Each row is a point. Two turns around zero, p and q, are shown by what they do to some points. Write where each new point lands after one turn and then the other. Backwards means that the second turn is done in reverse. Each puzzle has new turns, and all numbers are rounded.
(in the rows, 128 means zero)

Turn p:
[131 176] -> [148 172]
[164  93] -> [149  82]
[ 89 114] -> [ 87 129]
Turn q:
[ 77 104] -> [143  74]
[140 167] -> [ 92 146]
[167 113] -> [149 164]
Where do these land?
q, then p: [102 174] -> [ 75 130]
p, then q: [162  85] -> [182 135]
q, then p: [118  89] -> [156  99]
q, then p backwards: [130 164] -> [ 92 123]

Turn p:
[102 110 115] -> [106 152 118]
[131  76  78] -> [ 90 129  66]
[145 166 189] -> [157 102 191]
[133 161 130] -> [160 131 138]
Turn q:
[115 149 142] -> [125 156 128]
[146  48  84] -> [125  38 106]
[156 182 167] -> [134 176 182]
[108 145 106] -> [149 141 105]
[115 115 141] -> [107 128 120]
Where do these land?
p, then q: [121 133 164] -> [ 96 142 139]
p, then q: [123 142 159] -> [101 138 147]
p, then q backwards: [199 141 154] -> [174  89  80]
p, then q: [99 92 96] -> [159 153  88]
p, then q: [ 98 132  67] -> [194 145 123]

Turn p:
[140 110 144 152] -> [145 121 151 150]
[134 133  31 149] -> [102 173  62 182]
[134 155 164 142] -> [107 114 168 121]
[ 86 138 140 127] -> [115  89 116 114]
[145 104 160  70] -> [171 142 141  73]
Turn q:
[142 111 167 172] -> [116  98 176 104]
[134  87  82  91] -> [157 104  66 130]
[ 74 127  90 117] -> [ 93 147  74 126]
[162 149 159 114] -> [163 143 164 135]
[150 132 114  81] -> [172 141 106 144]
[ 67 129 129 147] -> [ 74 146 114 103]
[167 161 156 174] -> [121 117 196 154]
Where do these land?
p, then q backwards: [ 90 133 114 118] -> [113  98 103 129]
q, then p: [133  96 139  92] -> [138 175 124 115]
p, then q: [211 173 141 120] -> [117 209 177 121]
q, then p: [170 128 139 144] -> [157 122 163 137]
q, then p backwards: [126 109 101 133] -> [ 97 127 117 133]
q, then p: [121 119 168 116] -> [127 142 140  89]
q, then p: [ 43 138  94 173] -> [ 98  67  52 119]

Turn p:
[114 137 116 125 127 126] -> [121 132 115 119 121 120]
[161  95  69 123 153 108] -> [164  98  75 143 165 118]
[160 130 108 163 163  79] -> [177 145 108 168 145  92]
[121 112 153  97 126 103] -> [149 102 154 106 115 118]
[122 160 188  94 116 211] -> [ 88 160 178  79 126 201]
[100 159 122 105 120 119] -> [122 139 116  96  96 119]
[130 153 172 111  61 175] -> [ 90 131 163 121  80 195]
[115  78  97 204 159 102] -> [115 117 114 189 176  61]
Turn q:
[144 102 179 123 140 112] -> [121 108 175 129  92 130]
[155 138 160 135  93 133] -> [122 153 129 117  81 116]
[108 163  53 152 135 126] -> [162 154  82 145 188 134]
[ 90 208  71 109 151 157] -> [129 172  98  92 221 122]
[153  76 126 107 131 154] -> [ 96  93 118 129 104 168]
[162  83 133 142 160 114] -> [136 105 154 157 107 173]
[140 103 171 194 129 120] -> [126 145 162 189  86 121]
[146 113 114 102 136  91] -> [162  97 132 111 123 148]
[ 54 167 144  87  77 145] -> [ 98 125 102  82 153  41]
Where do these land?
q, then p backwards: [163 133 160 114 149  72] -> [145 131 186  89 124 100]
q, then p: [135 127 136 128  83 166] -> [105 119  94 117  91 111]
p, then q: [132 164 157 124 169  98] -> [156 160 150  84 106 133]
q, then p: [ 54  73 112 218 134 128] -> [112 155 130 223 158  50]
q, then p: [170 133  83 130  90 189] -> [ 81 142  53 103 118 141]
q, then p: [123 122 133  72 154 135] -> [126  99 150  84 153 129]
q, then p backwards: [118 143 116 110 116 107] -> [126 124 117 107 151 111]

Turn p:
[135 122  94 121 136 112 124 135] -> [125 124 127 136 146  96 132 142]
[157 138 149 132 126 105 114 140] -> [148 135 163 111 125 119 114 125]
[123 135 143 124 155 122 128 153] -> [130 160 135 109 132 127 144 130]
[127 129 134 112 106 135 138 125] -> [141 112 112 120 124 134 125 118]
[126 156 126 151 150 159  95 104] -> [ 97 152 138 149 148 157  95 121]
[150 116 124 130 109 155 151 107] -> [154 105 115 158 124 149 123 131]
[105 111 113 131 124 122 134 156] -> [116 128 110 114 118 113 144 154]
[119 128 123 130 107 108 147 113] -> [128 110 119 135 105 110 129 113]
[111 117 147 121 137 134 121 120] -> [114 126 132 119 129 148 144 119]
Turn q:
[111 146 141 128 114 112 132 128] -> [123 132 145 139 115 126 152 134]
[116 120 114 127 135 153 119 143] -> [118 115 110 113 140 148 129 127]
[135 118 147 119 147 102 135  84] -> [125 136 144 140 104  95 106  97]
[129 108 160 121 140  93 132 124] -> [119 108 156 143 117  95 114 126]
[133 124 119 132 104 142 113 125] -> [143 130 124 135 129 157 123 129]
[119 134 112 149 132 138 122 137] -> [117 136 118 128 150 141 137 128]
[136 111 116 118 137 102 143 120] -> [140 118 119 141 128  97 123 116]
[141 146 111 126 131 146 109 149] -> [123 138 102 119 134 145 123 155]
[115 141 150 108 112 125 143 115] -> [136 128 148 121  96 125 146 123]
[145 132 110 152 127 166 131 156] -> [136 138 114 101 167 151 125 146]
Where do these land?
p, then q backwards: [122 120 115 136 139 110 129 134] -> [124 142 136 128 138 109 136 134]
p, then q backwards: [121 124 121 112 130 129  96 132] -> [124 119 135 144 148 142 131 148]
p, then q backwards: [128 125 121 103 107 137 130 136] -> [133 112 110 116 132 141 137 144]
p, then q: [122 129 136 109 106 113 137 124] -> [149 119 122 140 116 122 117 112]
q, then p: [146 129 154 117 138 130 121 132] -> [124 119 134  95 131 128 122 130]
q, then p: [122 111 121 128 139 137 140 130] -> [123 119 133 137 141 125 144 122]
p, then q: [117 148 129 112 137 132 133 132] -> [125 145 110 128 117 121 133 119]
q, then p: [165 149 130 119 120 127 136 127] -> [150 137 134 109 137 110 102 131]
p, then q: [118 123 135 225 134 134 133 130] -> [127 134 169 137 141 191 173 169]
p, then q backwards: [118 123 119 119 130 130 125 104] -> [108 114 120 134 136 121 121 129]

Turn p:
[118 145 112 161 106 126  75 142 185] -> [114 135 153 117  64  86 115 148 160]
[ 95 175 186  90 132  81  99 109 123] -> [153 163 146 110 133  76 192  89 101]
[123 121 121 107  91 138 143  99 100] -> [ 99 131 105 135 127 147 127  99  93]
[164 144  31  73 177  86 101 162 153] -> [145  85  41  70 137  78 122 141 197]
[138  79 174 178 110 157 135  96  96] -> [120 166 169 176 144 167  81 119  98]
[171  98  77 131 126 138 112 182 112] -> [114 102 101  91 144 127  66 170 139]
[168 102 168 141 121 117 198  78 133] -> [185 128 126 175 123 187 111  89 100]
[ 99 124 137 156 130 109 137 122 137] -> [135 125 144 166 120 112 138 136 124]
[102 177 152 155  99 176 124 166  80] -> [ 85 160 159 106 128 152 161 186  84]
[119  93 127 135 138 112 158 118 117] -> [137 108 122 167 151 132 117 120 119]
[ 79 142 169 108 132 130 104 149 199] -> [130 103 197 109  99  94 171 107 154]
[158 134  81 101 176 165 149 113 101] -> [118 129  72 115 168 175 133 131 169]
Turn q:
[132 178  78 123 150 114 132  66  87] -> [111 177 119 104 183  98  98  81  97]
[174 130 148 102 165 127 121 146 140] -> [158  91 106  89 141 146 133 140 118]
[ 93 118 127 125 155 110 177 133 192] -> [118 102 116 122 114 109 188  89 176]
[157  53 101 112 132 123 116 145 162] -> [143  77 119 104  60 109 104 124 133]
[ 93  88 111 115 131 177  77 125  81] -> [ 75 108 163 132 129 126  57 160 134]
[104 166  93 112  67 123 192 168 127] -> [ 73 181 114 135  87 142 191 120  98]
[157 117 155 184 133 118 182  97 139] -> [175 114 130 177 135 136 150  70 116]
[ 89  94 178 112 116 116  98 133 125] -> [136 117 188 127 120 128 131 167 164]
[158 170 168 187 143 117  66 128  82] -> [181 143 120 168 197 123  97 182 104]
[123 166 119 108  86 155 119 138 146] -> [107 172 105 120 113 164 129 145 142]
Where do these land?
q, then p backwards: [157 117  92 102 131 103  92  87 118] -> [177 113 142 115 107 103  79 143 128]
q, then p backwards: [123 119  84 119  97 154  79 181 117] -> [137 140  73 178  83 140 110 152 114]
q, then p: [104 106 192 127 166 147 167  54 116] -> [164 165 183 163 149 165 125  71 174]
p, then q: [ 79 125 147 171 197 134 164  77 139] -> [162 103  80 204 148 140 160  87 145]
q, then p backwards: [119 143 117 146 110 151 190 112 147] -> [107 132 130 107 121 146 144  61 131]
q, then p: [158 117 105 123 113  79 129 186 104] -> [129 110  94 113 152 121 116 153  57]
q, then p: [132 114 118 100 113 138 130 166 115] -> [ 95 108 138 117 139 127 131 132  94]
q, then p: [118 135 178 127 199 156 171  83 190] -> [148 105 132 172 125 176 110  66 210]
q, then p: [142 109 121 147  63 108  85 171 143] -> [125 119 127  87  81 118 103 178  80]
q, then p: [158 160 146 153 140 155 117 127 112] -> [117 147 119 123 152 142 114 161 166]
p, then q: [117 165 108  92  80  85  83 164 107] -> [104 160 171  75 113  84 155 138  85]

Turn p:
[144 107 155  79 162  77 122 158 113 159 182] -> [128 158 121 152 207 101 143 171 110 169 136]
[171  89 124 106 171 107 177 171  95  97 189] -> [104 204 114 205 167 113 143 145  98 115 145]
[140 144  95 187 131 151 108 138  97 156 103] -> [107 118  92 122  67 153 161 133 149 149 115]
[122 129  97 103  67 157 104 100 155 152  99] -> [157 104 107  59 127 134 129  75 139 121 135]
[ 92 145 109 159  73 152 133  70 148 146 136] -> [140  86 152  99  91 133 127  73 151 140 174]
[118 127 151 122 196 112 132 179 136 115 187] -> [ 77 130 133 190 171  86 122 166 118 136 117]
[122 174 119 157 105 109 166 140 128 140  78] -> [154 137 160 129  88 140 147 110 170 135  82]
[ 92 106  79 119 114 136 109  83 180 131  77] -> [174  67 101 107 118 144  94  70 115 122 114]
[134 108 162 160 123 155 146 102 138 153  87] -> [145  93 143 123 118 184 149 139 145 100 136]
[156 100 169 126 153  78 110 175  97  85 170] -> [122 172 130 162 143  82 136 204  83 122 133]
[127  97 167 124 148  93 132 201  96  86 178] -> [ 99 168 149 171 150  75 156 180  73 117 120]
[ 92 143 126  92 117 176 124 107 112 129  99] -> [102 119 144  78 133 163 107  93 115 127 114]
[122 151 115 115 128 123 111  54 127 117 106] -> [153 120 130 101 109 155  66 116 133 149 145]
[160 171 125 144 104 166 118 114 169 125 101] -> [131 115 116  92 103 129 112 119 190  90 126]
Turn q:
[127  87 184 104 160 147 148  97 108 172 161] -> [ 98 124 140 102 139 195 184  86 135 131 147]
[104 132 149  78 123 140 104  52 132 174 162] -> [ 51 164 156 115 153 158 130  76 144 152 114]
[ 96 158  88 107 109 185 190 144 140 159 125] -> [142 166 130  69 180 116 137 151 139  81  83]
[128 118 121 166 169 121  89 166 159  92 178] -> [181 141 106 137 114 140 111 149 141 196 168]
[109 115  94 152 139  91  96 185 101  92 116] -> [151 132  90 155  97  95 131 178  84 153 147]
[ 96 119 166 105 165 127 145  61 138 142 133] -> [ 79 128 164 112 166 137 155  92 145 137 169]
[144 107 110  86 110 127 152  97 161 167 105] -> [ 80 104 116  92 157 141  96 114 133  96 113]
[125 147 104 104  42 124 200 138 139 108 122] -> [125 124 109  78 106  64 123 128 165  70  77]
[135 120 129 214 120  96  79 159 121 116 122] -> [153 120 110 205  88 134 120 181 142 146 145]
[131 136 183 116 134 124 121 118 141 135  94] -> [110 104 184 127 114 142 123 124 123 117 144]
[139 104 121 148 115 148  80 133 120  80 113] -> [151 154 113 166  93 125  96 117 109 116 157]
[171 155 108 139 120 119 180 108 102 118  92] -> [146  80 125 149 154  90 138 108 128  84  99]
[160 163 107 145 157 116  81 206 102 108 141] -> [198 122 119 156 103 128 120 160  78 181 101]
Where do these land?
p, then q backwards: [152 124 140 140 113 132  90 180 135 104 127] -> [ 97 126 104 124  91 113 163 154 109 124 108]
p, then q backwards: [151 106 158 152 160 221 105 116 108 124  90] -> [134  48 148 120  99 128 137 143 141 202  95]
p, then q: [114 101  85 137 173 109 109 130 116 146 106] -> [123 138  91 163 157 148 129 151 110  89 111]
q, then p: [112 121 144 142 118  91 159 106 112 148 161] -> [149 102 150 161 145 133 138  82 135 119 119]
p, then q: [135 172 133 138 174 102 169 112 142 155 129] -> [140 123 156 141 142 175  93 168 162 127 146]
p, then q: [ 87 160 147 136  94 118  45 134 162 134  68] -> [ 74  88 102  85  79 143  94 119  64  96 136]
q, then p backwards: [150  90 135 118 171 106 174 108 153 129 156] -> [122 118 116 120 109 163 105  97 155 192 142]
p, then q: [104 116 155 128 114 174 173 150 133 154 126] -> [135 134 153 102 143 120 161 105 149 104 180]
q, then p: [151 130 139 124 158 102 115 127 114 154 149] -> [121 108 121 133 136 172 159 116 126 132 137]
p, then q: [136 197 156  60  47 104 136 133 103  79  86] -> [107  88 231 108  94 101  93  81  84 149  90]
p, then q: [111 119 154 110 168 210 146 131 130 123 161] -> [130 196 140 119 140 115 161 136 128 148 195]
q, then p: [135 120  73 153 141  95 120 117 113  76 140] -> [159 132  86 165 101 111 140 125 140 179 143]
q, then p backwards: [126 109  43 127  31 100 125 119 143 139 165] -> [184 185  63 119 178 148  76 176 144 104 114]

Turn p:
[ 78 113 130  99 152  81 145 127 142  94 135 137] -> [129 147 126 123 163 138 125 157 139  84  87  85]
[136 167  98 137 159 110 154 144 123  95  99 115] -> [126 159  87 142 126  91  98 154 133 100 131 145]
[127 127 132 153 166 143 164 147 152 108  94 168] -> [151 151 123 175 124  72 134 116 121 108 121 104]
[112 127 124  76 163  97  97 116 140  79  88 166] -> [154 164 170 148 133 139 104 154 133  67  78 138]
[131  91 112 149 160 111 137  84 136 129  91 128] -> [ 99 124 163 167 130 110  88 134 139 114 139  99]
[102  98  94  95 146  76 102 156 119 135 113 164] -> [117 174 177 115 173 118 132 150 157 118  88 136]
[119 142 141 130 133  81 107 157 172 116  97 124] -> [131 175 134 105 153 120 104 106  97  88 122 127]
[122 171 157 168  99 167 129  99  85 170 157 123] -> [131  73 108 112 101 140 173 109 151 133 194 144]
[126 127  95 165 119 150 106  90 134 123 178 147] -> [159 121 131 127 110 152 112 116 182 163 156 104]
[150 108 156 115  31 154 127 170  98 132 131  81] -> [123 108 123  83 123 152 164 157  47 190 150 153]
[163 105 181 123  87 181 102 181  88 155 169  49] -> [ 82 116  93 115 111 191 187 111  63 200 146 166]
[110 159 108 122 112 181 133 103 143 172 152 112] -> [122  89 113  89  70 123 136 104 157 146 126 123]
[190 128 136 133 137 131 161  90 132 156 160 149] -> [139  63 117 163 149 119 105  96 144 154 128 140]
Turn q:
[145 121 155 123 157 149 106 115  60 137 173 121] -> [ 99 137 165 117 169 155 153 156  77 127 150 107]
[141 120 117 114 152 177  66 160 128 123 132 198] -> [134 137 111 166 190 120  93 108  66 118 140 171]
[105 158 158 123 117  86 177 155 152 143 142 106] -> [119 162 130 115 118 106 125 143 189 143  90  92]
[137 173 101 163 143 119 163 117 170 110 148 138] -> [141 141 143 127 128 113 119 121 191  74 143 141]
[109 135  76 133  80  69 122 135  59 140 113  86] -> [146  97 145 156  66 191 119 172 122 126  87  82]
[130 159 144 158 109 121  78 134 118  96  94 154] -> [155 126 153 181 130 124 156 100 109 121  94 155]
[124 116  93 129 129 136 152  93 133 101 176 177] -> [117 132 110 127 150 159 124 160 157  97 162 181]
[124 101 115 127 145 140 106  92 154 160  73 164] -> [132 132 107 108 101 143 107  67  97 135 138 173]
[104 166  80  97 102 148 122 118  58 146 105  93] -> [102  83 143 125  84 146 109 168  79  89  83 109]
[164 108 153 109  85 112  96 142 160 145 144 114] -> [137  95 145 134 156 123 111 115 146 196 124 122]
[126 112 113 114 187 154 136 143  98 150  95  82] -> [125 136 117  97  96 108 117 128  68 111 154  78]
[143 121 164 127 139 109 205 122 160  99 109 115] -> [158 152 111  77 111  87 167 139 176 138 134 129]
[120 111 201 126 152 110 121 117 165  73 166 107] -> [106 161 146 147 143  83 184 136 161 177 170 135]
[121  92 121 149  95 163 142 149 179 169 121 137] -> [122  99  67 114 149 131 106  77 154 139 124 118]
Where do these land?
q, then p backwards: [ 83 149 124 114 133 151 105 104 108 128 107 141] -> [139 130 150  97 152 142 122 141 126 137  90  92]
q, then p: [187 120 120 109 141 179 148 166 123 139 163 130] -> [ 88 166 113 165 151 167 119 129 149 128  81 152]
q, then p: [119 129 141 119 145  97  34 135 138 153 140 138] -> [112 106 144 131 115 149 165  85 157 104 200 133]
q, then p: [153 105 138 154 147 153 172 103 126 152 140 118] -> [125 104 101 129 113 151 118 145 136 129  67 120]
p, then q backwards: [ 83 153 168 143 151  85 100 140 113 124 117 184] -> [155 165 136 198 162 140 154 123 118  99 150 157]
q, then p: [ 95 121 114  94 158  83  86 144 134 118  67 165] -> [163 116 154 100 131 110 133 128 150 136 201 188]
p, then q: [ 91  89 130 149 118 138  83 140 135 113 116 154] -> [109 124 164  98 150  91 156 130 145 124 100 104]
q, then p: [146 144  91 109 100 139 193  81 114 105 169 107] -> [156 170 126 124 142 133 151 129  82 153  54  98]
p, then q: [165 145 162 134 129 160 144 123 144  94 124  87] -> [135  84 124 149 134 184 134 140 105  98 130 124]
p, then q backwards: [137 129 110 122 127 145 195 114 188 119 170 102] -> [115 100 113 112  90 144 141 191 145 170  93  96]
q, then p backwards: [152 155  99 177 134 149 123 169 129 164 124  97] -> [105 123 158 144 142 105 147  84 189 124 130 150]
q, then p: [121 116 141 154 143  73  57  94 118 123  69 179] -> [177  51 144 150 105 104 151 115 143 130 197 157]
p, then q: [146 125 107 122  85 125 189 129 121  81 167 111] -> [162 111 115 132 132 144  65 129  92 129 148  74]
q, then p: [ 95  99 145 121 160  94  87 152  97 143 112 104] -> [ 96 104 104  92 110 127 154 134 137 136 187 154]
p, then q: [147 139 131  99  49 149 205 126 134 164 136 104] -> [149 129  86 103 104 187  90 170  87 188 138 104]

Turn p:
[126 133 136 135 128 100 153 137 124 119 126 134 116 130] -> [143 121 139 136 141 114 131 142 119 110 124 139 115 141]
[144 100 125 125 122 132 158 125 103 125 124 127 156 162] -> [137 134 146 129 106 133 135 101 118 129  90 123 124 163]
[136 144 131 124 114 119 140  31 137 134 135 109 133 181] -> [133 116  95 111  73 144 192 134 152 140  98 143  75 130]
[131 138 141 150 136 143 120 138 101 118 119 110 114 149] -> [149 132 138 115 137 132 109 122 124 142 123 104  96 122]
[129 117 138 142 127 131 130 136 136 124 122 114 107 111] -> [132 138 129 141 131 128 107 150 133 120 126 119 125 118]
[134 143  94 178 123 121 132 128 132 145 136 154 111 108] -> [126 132 158 168 127 122 147 144 106 144 158 135 121 100]
[125 109 124 108 125 108 113 141 116 119 116 120 142 101] -> [137 141 110 134 140 110 119 109 128 106 123 126 158 123]
[131 138 124 143 120 109 119 143 143 122 147 135 160 141] -> [131 115 136 124 102 119 122 108 114 118 157 146 127 135]
[142 125 142 135 122 121 134 133 130 170 126 112 147  95] -> [114 134 133 152 114  87 124 129 158 131 136 112 142 132]
[144 133 132 115 192 117 128 122 134 118 118 116 128 141] -> [151  99 134 130 150 156 130 108 172 114 124 129 120 129]
[ 92 145 129 123 112 163 113 141 136 118 127 133 134 109] -> [105 145 111 104 138 138 120 140 110 133 160 108 143 129]
[127 139 133 112 114 131 111 130 125 120 180 132 132 142] -> [102 109 133  88 112 122 124 118 112 122 126 142 125 110]
[129 129 132 131 133 119 122 136 128 117 125 177 123 103] -> [105 125 124 155 161 128 125 122 107 121 141 147 128 127]
[144 126 135 111 114 148 121 142 145 118 129 109 114 105] -> [114 156 127 115 131 130 101 143 147 121 127 135 140 116]
[ 77 108 128 117 125 172 113 128 139 132 122 114 113 106] -> [112 136  98 116 134 152 116 160 120 135 131  85 162 119]
[140 114 137 113 158 135 109 142 133 144 110 118 125 176] -> [154 100 125 117 129 148 103 110 152 161 110 131 132 141]
[126 136  94 115 110 107 160 124 113 132 115 163 120 116] -> [129 144 141 144 152 114 172 137 103 130 121 153 142 140]
Turn q:
[128 146 159 142  88 114 138 109 117 108 113 144 116 112] -> [132 125 144 132  87 111 124 123 116  77 126 124 120 126]
[ 95 127 114 106 143 101 114 127 113 140 100 104 131 148] -> [122 148 152 145 134 108 151 125 110 164 129 120 161 121]
[124 117 134 126 154 112 137 115 109 129 145 136 151  93] -> [152 143 116 111 124 114 117 114 135 137 125 146 124  89]
[138 135 110 113 139 129 115 123 140  92 124  95 109 122] -> [138 123  91 144 124 125 142 124 117 140 132  89 134 137]
[139 119 119 140  89 134 139 138 137 147 132 111 134 144] -> [119 100 155 146 150 150 125 125 125 119 127 123 112 129]
[144 125 128 138 130 121 153 121 123 117 124 131 109 156] -> [118 110 135 127 125 106 142 121 153 123 127 117 117 144]
[124 134 185 119 117 116  99 146 146 110 148 129 180 106] -> [139 113 124 124  88 154  68 142 120 127 125 135 163  93]
[119 135 118 121 113 164 159 126 157 130 166 129 117 108] -> [106 112  98 110 139 159 136 124 118 109 157 135  98 115]
[171 137 127 122 130 134 159 121 139 152 134 126 123 106] -> [124 137 119 134 123 152 123  94 152 125 131 128  87 127]
[115 138 126 140 146 146 136 142 102 139 131 118  88 140] -> [115 152 136 106 154 109 134 136 134 124 151 104 120 146]
[ 96 122 135 160 166 143 132 127 106 139 120 116 135 119] -> [137 163 136 100 153 120 140 148 146 123 126 119 144 101]
[137 156 118 139 130 160 129 143 118 115 126 151 134 151] -> [140 119 132 101 130 143 136 131 141 115 141 133 141 170]
[121 100 113 110 110 148 127 115 119 147 131 109 108 138] -> [100 126 127 135 167 123 134 111 103 127 116 121 121 131]
[117 124 108 132 124 100  80 122 136 121 131 138 131 148] -> [142 119 124 164 133 108 126 153 114 141 128 150 153 142]
[147  99 102 123 128 119 119 165 139 141 113 153 136 139] -> [135 117 143 131 133 140 126 145 126 168 100 149 107 154]
[133 134 152 116 141 106 113 107 146 120 110 157 146 117] -> [130 141 115 140  83 125 122 128 137 129 109 155 146 122]
Where do these land?
q, then p: [ 93 153 154 135 143 122 110 120 125 116 141 131 140 110] -> [108 145 137 112 125 106 129 100 118 107 154 142 142 120]
p, then q backwards: [112 116 116  91 104 133 119 127 132 164 147 117 137 145] -> [109 118 144 101 153 128 127 131 128  91 114 144 145 150]
p, then q: [155 119 127 136 141 122 121 136 151 107 122 138 142 167] -> [112 122 112 130 139 125 117 126 131  95 105 151 130 161]
q, then p: [131 150 102 103 120 127 137 129 133 149 137 159 129 118] -> [ 98 114 138 125 135 135 149 135 104 150 112 138 110 124]
p, then q: [124 109 143 133 142 121 103 113 157 110 136 142 121 111] -> [153 123 104 115 149 129 140 157 109 118 119 136 123 130]
q, then p: [145 147 127  94 119 141 116 126 107 136 130 147 154 112] -> [103 136 110 120 125 138 152  99 126 155 116 137 108 122]
p, then q: [111 126 113 123 137 110 114 138  99 140 135 152  94 140] -> [143 160 137 111 135 113 120 114 142 149  97 131 113 113]
p, then q: [150 145 109 103 101 158 113 139 117 109 116  99 119 141] -> [117 158 118 137 100 157 123  93 116 133 150 142 140 149]
p, then q: [145  97  98 155 136 143 134 119  99 121 141 130 113 138] -> [132 161 144 119 122 136 122 118 130  86 107 101 125 122]
q, then p backwards: [116 128 153 144  95 121 103 134 124 112 157 142 140 143] -> [113 112 141 131 131 102 128 168 155 126 155 129 117 125]
q, then p: [116 144 157 126 152 149 141 144 111 144 159 133  94 116] -> [122 103 118  77 142 126 138 136 131 116 142 142 145  98]
p, then q: [145  97 125 148 139 109 153 117 117 105 104 120 122 109] -> [154 127 126 132 112 129 141 146 158  99 123  96 128 148]
p, then q backwards: [ 95 112 153 147 134 147 137 136 143 111 112 112 128 116] -> [141 145 144 145 120 148 102 149 141 115 134 107 105 117]
p, then q backwards: [131 155 133 127 107 106 149  97 133 147 104 129 150 141] -> [137 142  93 128 150 112 140 118 134 114 114 158  99 135]
p, then q: [151 130 110 138 157 114 157 148 152 110 112  99 123 125] -> [125 106 103 125 102 151  98 142 160 112 121 116 131 148]
p, then q: [129 122 128 146 118 125 141 127 149 167  95  98 142 116] -> [133  99 153 165 131 156 117 144 146 128 149 124 118 128]
